Each row of a before or after table is a point. One or more steps were done to the points. Then noise was added and the rows were shuffled. The steps act on how far a point lies along the listed directions, d1 being the first. What was done? A step turns or swaps two directions, mirrors them in a line or flattens them onto one, adds a multiple of one to another, or multiplies one. Angles are multiples of 10 degrees, from the lower direction toward the higher: turns from -170 to 170, lines from 10 to 170 but not 90. Use the fewest steps. Two steps may share a direction if one is a turn and the other turns, adds or multiplies; they go together, in the order done. Otherwise the lowest direction goes first.
(in the rows, 128 means zero)

Directions:
(1): [ 90 140 104]
(2): [107  89 142]
Before (9 x 3)
[[150 102 150]
 [ 98 133 123]
 [175 181 151]
 [131 170 115]
 [158 106 140]
 [150 105 150]
 [156 112 156]
 [166 158 147]
 [152 101 145]]
After (9 x 3)
[[107  94 154]
 [116 155  96]
 [113 156 102]
 [ 75 120 129]
 [ 60 109 141]
 [147 130 149]
 [108 145  95]
 [111 153 103]
 [ 99 153 106]]
Steps: turn d1 and d2 by 170 degrees

Directions:
(1): [120 143 162  84 125  98]
(2): [110 167 132 161 157 107]
Before (10 x 6)
[[102 162 113 165 135 105]
 [119 115 125 131 111 134]
 [ 94 154 145 131 158  91]
 [137 106 124 105 116 122]
 [119 141 115 189 148 134]
 [129 115 134  90 114 117]
 [132 108 119 136 126 138]
 [113 150  70 227 184 150]
 [128 105 116 129 125 140]
 [148  47  72 159 102 197]]
After (10 x 6)
[[127 123 114 174 138 142]
 [131 113 119 141 127 137]
 [124 111 120 136 129 140]
 [111 145 112 148 120 119]
 [117 120 125 135 113 130]
 [124 128 138  98 123 110]
 [101 133 141 115 142 100]
 [127 119  71 203 165 164]
 [135  73  74 180 124 180]
 [133 117 127 118 127 118]]
Steps: multiply d2 by 0.4

Directions:
(1): [163  96 136  98 125  93 108 156 100]
(2): [115 127 167 111 117 137 181 125  91]
Before (12 x 9)
[[104 109 148 144 118 136 185 148 129]
 [130 124 139 122 131 126 140 136 114]
 [153 106 146 100 125  83  78 162  97]
 [162  94 166  85 113  81 126 169  52]
 [114 148  88 151 128 128  71 139 185]
 [106 133 151 129 126 144 151 126 123]
 [110 151  85 179 135 147 118  98 183]
 [122 132 139 137 124 127 132 130 133]
 [128 118 102 125 137 138 111 123 146]
 [179  73 138  99 117  54 102 182  97]
 [115 161 117 157 119 157 155 115 146]
 [129 114 150 121 125 112 141 139  91]]
After (12 x 9)
[[159 100 148  94 123  77  74 166  92]
 [142 107 105 115 136 123 103 133 135]
 [153 113  96 118 126  90  50 168 155]
 [114 130 147 133 126 126 148 125 104]
 [135 127  90 158 134 122 104 120 162]
 [112 163 117 158 120 158 155 114 148]
 [119 133 138 138 123 129 134 129 134]
 [ 91 146 147 141 128 158 160 114 135]
 [183  68 137  95 117  51 100 183  94]
 [139 115 161 104 115 103 139 151  70]
 [ 82 129 144 162 120 158 197 131 147]
 [121 131 138 129 132 135 145 129 122]]
Steps: add -1 times d2 to d1

Directions:
(1): [159 134 112 178 116 108 158 128 107  82 134]
(2): [143 126 114 116 147 122  61 150  96 101 140]
(3): [178 152 107  93 129  99 142 145 127 152  93]
(4): [149 140 119 156  93 137 113 143 123 180 172]
(5): [116 159 143  87 103 106 140  94  94 118 163]
(6): [124 148 190 141 107 133 122 162 102 127  95]
Before (9 x 11)
[[133 118 145 152 147 127 163  88 143  85  97]
 [ 89 152 139  82  86 132 113 119 121 154 164]
 [106 142 163 148 119 135 150 129 116 102 124]
 [104 116 129 193 130 157 168 108 144 107 121]
 [147  99  63 150 150 108 117 128 145 128 153]
 [110 142 142  82 123 140  92 132 132 178 141]
 [ 97 127 112  66 130 145  60 118 120 145 190]
 [125 138 146 117 116 136  95 134 100 136 152]
 [120 109 145 146 159 156 132 141 143 105 131]]
After (9 x 11)
[[130 124 123 114 151 134 171 110 152 121 141]
 [155  97  82 163 152 113 129 152 156 135 108]
 [104 145 149 128 120 124 164 108 116  98 133]
 [104 151 168 122  77 148 106 167 129 181 128]
 [122 146 146 102 108 147  86 148 132 204 145]
 [145 152 145 112 104 128 132 138 115 168 126]
 [120 110 143 145 158 127 151  79 136  61 105]
 [ 98 117 115 169 137 146 179  81 143  94 134]
 [148 147 145 107 102 151 118 183 156 226  97]]
Steps: add -0.5 times d1 to d4; swap d2 and d3; swap d5 and d6

Directions:
(1): [ 72 128 102 100 152 152 150 149 128 109 169 136 160 114]
(2): [121 169 154 160  82 127 135 120 161 145 180 137 137 117]
Before (10 x 14)
[[ 47 154 129 109 134 148 162 149 155 121 216 148 152 101]
 [ 56 104  91  75 167 153 168 150 114 106 138 140 159 125]
 [ 37 152 111  96 141 162 159 158 144 109 231 161 183 106]
 [ 62 143 101  91 141 145 169 147 142 115 167 151 153 112]
 [138 135 132 147 119 122 126 118 133 130 138 128 111 115]
 [115 112 105 117 156 137 118 130 107 123 101 123 130 122]
 [112  94  91  86 165 149 138 145 110 108 104 132 122 128]
 [100 120 105 118 143 136 128 148 119 126 138 142 134 126]
 [103 111 103 105 154 138 137 132 121 112 122 126 152 119]
 [132 147 144 145 107 135 116 124 124 147 158 131 127 127]]
After (10 x 14)
[[ 75  83  91  62 206 142 143 156  99  97 114 129 126 125]
 [ 97 126 108 122 136 137 130 147 124 128 147 144 135 124]
 [ 90 148 120 123 110 153 153 139 154 127 183 146 142 109]
 [143 121 125 138 135 121 122 119 122 125 117 124 106 121]
 [146 114 126 123 141 132 107 127  98 135 110 122 114 139]
 [ 99 149 126 142 116 139 128 126 138 136 157 133 144 109]
 [ 47 125 103  90 145 154 174 147 131 115 170 146 167 118]
 [ 73 116  87  73 168 143 161 150 120 106 128 144 143 121]
 [ 94 133 115 120 131 140 142 130 139 119 153 131 160 112]
 [ 65  83  74  49 212 157 140 166  88  85 130 142 158 130]]
Steps: mirror d1 and d2 in the line at 170 degrees

Directions:
(1): [ 94 108  93 104 155 121  81 151 141 132 142 102  98 117 158 135 147  89
  87 155]
(2): [134  99 162 114  88 143 129 119 155 117 118 116 113  52  85 110 144 124
 118 152]
(3): [131 112 146  96 165 139 121 130 120 176  96 199 132 123 119  93 118 104
 107 112]
(4): [143 121 107 144  92 139 122 160 169 106 103 174 162 165 118 144 144 107
 120 176]
(5): [128  87  96 112 160  89 161 137 135 122  81  98 109 156  77 117 130 138
 146 133]
(6): [147 115 109 114 144 159 156 128 168  90 159 109 166 134 133  84 129 107
 103  79]
Before (11 x 20)
[[132 118 156 119 128 129 154 117 133 151 119 128 112  97 123 108 107 130
  140 102]
 [121 174 142 158  88 144 113 107 130  96 200  91 157 103 178 143 128 132
  121 121]
 [126 133 108 139 140 125 104 120 126 122 155 139 141 165 170 148 126 116
  113 131]
 [132 109 134 128 114 147 112 151 140 137 121 149 112 110 106 131 145 130
  112 161]
 [101 134  69 140 150 110 107 167 143 111 149 112 109 193 159 183 137 110
  107 170]
 [126 152  92 152 117 104 106 154 119 117 119 168 108 191 157 167 125 121
  145 156]
 [ 94 109  78 130 134  77  98 149 114 126 116  98  93 184 128 191 138 134
  130 171]
 [146 154 155 130 121 159 159  99 127  90 172  95 162  97 139  95 126 152
  150  52]
 [140 124 118 108 148 123 160 127 124 111 124 124 122 147 118 101 115 133
  128  97]
 [145 143 128 145 115 130 142 133 118 116 130 113 143 138 102 131 144 136
  150 127]
 [160 108  97 140 118 128 124 152 154 113 108 134 151 159 128 150 136 120
  126 158]]
After (11 x 20)
[[132  91 101 121 149 116 149 147 140 115 120  86 100 137  86 121 141 147
  129 134]
 [139 177 189 150  75 167  91 132 108 157 112 244 167 112 151 145 133 130
  147 145]
 [136 102 113 114 136 122 126 151 160 143  74 206 166 162  99 106 132  94
  108 163]
 [103  78  79  80 223  99 143 149 140 140 116  97  84 157 106 112 126 103
   96 116]
 [133 164 167 156  72 156 121 123 137 135 160 148 138 101 175 150 114 128
  136 128]
 [144 134 139 124 142 134 143 126 107 142 121 137 140 130  97 109 135 126
  140 108]
 [112  96 105  82 182 133 121 120 132 125 167  94 121 131 146 100 125 103
   82  69]
 [146  63  91  97 197  75 164 128 118 144  70  74  95 144  75 113 119 146
  148 115]
 [128 174 165 134 101 142 109 116  90 139 153 157 111 109 163 142 114 141
  129 124]
 [136  81  64  96 186  83 176 140 145  93  95  90  90 177  89  92 122 123
  142  93]
 [127  89  94 116 160  96 127 126 135 126 105 128 119 164 114 131 131 119
  123 145]]
Steps: multiply d2 by 0.4; turn d3 and d6 by -160 degrees; turn d4 and d5 by 110 degrees; multiply d5 by 2.5
